Each point is reached from the start by the listed moves, each made once or not at all, plus a little noise. Say if it took an odd or an even number of moves. Then give how often each move was made.

Moves:
(1): [ 52  10   2 -12  -9 -32]
(2): [-11  29  -6  23  -2  -7]
(3): [-10 -10  39  10  15  -1]
Start: [  6   6   3  -3   0 -21]
Points:
[ -5  34  -2  22  -2 -25] => odd (0, 1, 0)
[-15  25  40  30  11 -29] => even (0, 1, 1)
[ 39  37  38  21   1 -60] => odd (1, 1, 1)
[ 11   6   2  -2   0 -18] => even (0, 0, 0)

Moves:
(1): [ 28  -3   2  16   0 -22   5 -10   2]
(2): [-20  22   9 -17  -4 -16   4  13  13]
(3): [ -4  -1  19   8   2  16  18  -9 -16]
(4): [ -9   4  -3  25 -12 -10   7  15  -1]
(5): [ 4 19 -5  9 22  8 -6  3 -7]
(6): [ 14  13 -15   1 -26  21  -3 -16   0]
Start: [ 13  15 -15  -3   1  -4  -1   6   5]
Points:
[  3  49  -2 -11 -28  16  19  -6   1] => odd (0, 1, 1, 0, 0, 1)
[  8  38 -22  32  11  -6   0  25  -2] => even (0, 0, 0, 1, 1, 0)
[ 37  11   6  21   3  -9  22 -13  -9] => even (1, 0, 1, 0, 0, 0)
[ 13  34   0  15  23  21  12   1 -19] => even (0, 0, 1, 0, 1, 0)
[ 60  45 -31  22  -4   2  -4 -18   0] => odd (1, 0, 0, 0, 1, 1)

Moves:
(1): [17  6 12  6 12 16 21  2 -5 -1]
(2): [-16  33 -18  -5  -3   8  13  -2  -6  -7]
(3): [ 15  18   8 -12 -13   1 -14 -12  -7  21]
(4): [  0   8  -2  33 -11 -17   4  -3  -1   8]
(5): [-24   2  16   3   4  11  -1   5  -5   5]
(6): [  0 -10  -3   4  -6  12   1 -10 -15 -14]
(7): [  1  -3   7   3 -19   2   8  -2  16  -6]
(8): [  2   3  -3   1 -18  15  -1  30 -10  -1]
(9): [  0   4   2   8   4   8 -16   0   8 -10]
Start: [-9  3 -8 -4 -4 11 13 -1  4 -4]
Points:
[ -1  22  27   5  -3  60   3 -15 -19  -3] => odd (1, 0, 1, 0, 1, 1, 0, 0, 1)
[ -9  54 -25  17 -53  31  17   3 -34   4] => odd (0, 1, 1, 1, 0, 1, 0, 1, 0)
[-31   7   5   0 -18  36  11  34 -11   0] => even (0, 0, 0, 0, 1, 0, 0, 1, 0)
[-23  29 -32  -4 -31  46  26  18 -27 -25] => odd (0, 1, 0, 0, 0, 1, 0, 1, 0)
[ -7  41  -9   1 -31  52  54  27  -2 -19] => even (1, 1, 0, 0, 0, 0, 1, 1, 0)
[ -9   7  -3  31 -33  -5  26  -5  19  -1] => even (0, 0, 0, 1, 0, 0, 1, 0, 0)

Moves:
(1): [  5   4  -7  12   4  -5  -5  18   6  -8 -15 -10   0]
(2): [  4  17   0  -1  11   1  -4   0 -13  -1  12   9  -2]
(3): [  3 -11  11 -12  14  -8  -6   8   2  -6  -8   2   8]
(4): [-26  13   5   7  12  13   6   4  -8  20  -8   3  -3]
(5): [  1  -4 -10 -11  -4  10   4  -4  -8  -1  -2   7   9]
(6): [  4 -10  -6   0   1   1   2   7  -5  12   8   7   5]
(7): [  4   2   3  -4 -15 -12   8   6   5 -11  -9  -8  -4]
(8): [-15   6   8  -1   3 -23  -8  -1  -4   4  19 -16   7]
(9): [ -5   4 -14   0   1   6  -1   4   9  11  10  16  -1]
(10): [ 12  10  -6 -13   6   0  -1   0   5   8 -21  -3 -11]
(11): [10  2  0  0  2  4  4  4  5  4 20 -3 17]
(12): [  7 -10 -11  -7   6 -10  16  -2   0   3   6   1   8]
Start: [ -9   0  -7   5  10 -17  -4  -3   9  -7   2 -11   6]
Points:
[  3  -3 -20 -20  12 -60  13   8  10   9   5 -29  10] => odd (0, 0, 0, 0, 0, 1, 1, 1, 0, 1, 0, 1)
[-14   7 -19  18  35 -16  15  21  12  12   3 -18  27] => even (1, 0, 0, 1, 0, 0, 0, 0, 0, 0, 1, 1)
[-18  19 -38   3  46 -32   9  30  16  46  20 -13  27] => even (1, 0, 0, 1, 0, 1, 0, 1, 1, 1, 1, 1)
[-40  23   0  19  14 -44  -3  24   8  -3 -10 -42   5] => even (1, 0, 0, 1, 0, 0, 1, 1, 0, 0, 0, 0)
[-35  15   0 -25  42 -25  -8   6  -5  19 -18 -19  16] => odd (0, 0, 1, 1, 1, 0, 0, 1, 0, 1, 0, 0)
[-21  22 -29 -21  45 -24  12   3 -24  38  15  -1  20] => odd (0, 1, 0, 1, 1, 1, 0, 1, 0, 1, 0, 1)

Moves:
(1): [-14   4   5 -30   6   4  -1  13  10   9  10   5 -15   1 -14  -4   8   8]
(2): [  1  12 -15  18  -4  -2 -14   6   3   8   1  -6   6  -5  -7   8  -1  -5]
(3): [ 12   0  -3  -3  10 -14 -16   8  -1  -7 -19  -1 -33  -1  30  -2   1  12]
(4): [  0  -4  -3   6   3  -1   1  -5  -4 -18   2 -12   6  -1   3  -6  -4  -7]
(5): [-12   2   9  11 -15  -2   2  21   0  -4   7  11   5  -3 -10   9  -3  13]
(6): [  5   7  13  -4   3  -4  -5   7  -7  -5   0   8  12 -11   0   4   5   1]
(7): [ 10  -7   1  17 -10  -6   5  -2 -17  -6   5 -13  -5  -1  16   2 -22  18]
(8): [ -4  13   0 -12   4   2  -8   4  12  -1  -9   1  -2   0   2  -3   7  13]
(9): [ -4 -20  -3 -15   6  -6  -8  -1  14  -5   0   2  -6  16   8  -5   4  11]
(10): [ -5  -3  -3 -10   9  13   9   4  18  -1   1   8   7  -7  -2   2 -10  -2]
(11): [  0  18  10  16   2  -4  -6 -19  -7  -5  -6  12   1  -5 -15   4   8  14]
(12): [ 11  -2  -4 -11  -9 -14   1 -15  -4 -12  -3  -1  -7 -10  13  11   4   3]
(13): [-23  -3   2  24 -19 -12 -24  10  -9  -3   5   7 -29   6  24  -3  -9  19]
(14): [ 11   4 -32  -3  -4  20  -9   4 -12  16   9 -19 -16  23  -7   0   4   1]
(15): [ -2   1   6 -14   9   8  14   7  14  -3  13  -6   3   4  -5  12   9  -7]
(16): [  8   2  -7  10   6   1  14 -12  -5  -7   3   7  23 -23  -2   5   9  -1]
(17): [-11   9  -1 -12  13  -2  -5   6 -11   2 -11   5  -4  -5  -4   4   9   6]
(18): [ -4   5   3  -9  -8  13 -16   5   0   3  -1  -7  -6 -18 -14  10  10  11]
Start: [  3   7  -7 -25  13 -11  20   6  -9 -11 -28   0  24  20   0 -11 -17 -14]
Points:
[  8  22 -40 -13  30  -3 -13   4 -32 -25 -28 -15  25  27  -8   1 -23  23] => odd (0, 1, 0, 1, 0, 1, 1, 0, 1, 1, 1, 0, 0, 1, 0, 0, 1, 0)
[-11   5 -48 -50  22 -10  -4  28 -19 -36   4 -14   0  10  21  15  -9  31] => odd (1, 1, 0, 1, 0, 1, 1, 0, 1, 1, 0, 1, 1, 1, 1, 1, 1, 0)
[  6  35 -24 -19  20 -21 -33  27 -27 -31 -60 -32 -14  -9  26   2 -15  32] => odd (0, 1, 1, 1, 0, 0, 1, 1, 0, 0, 0, 0, 0, 0, 0, 0, 1, 1)
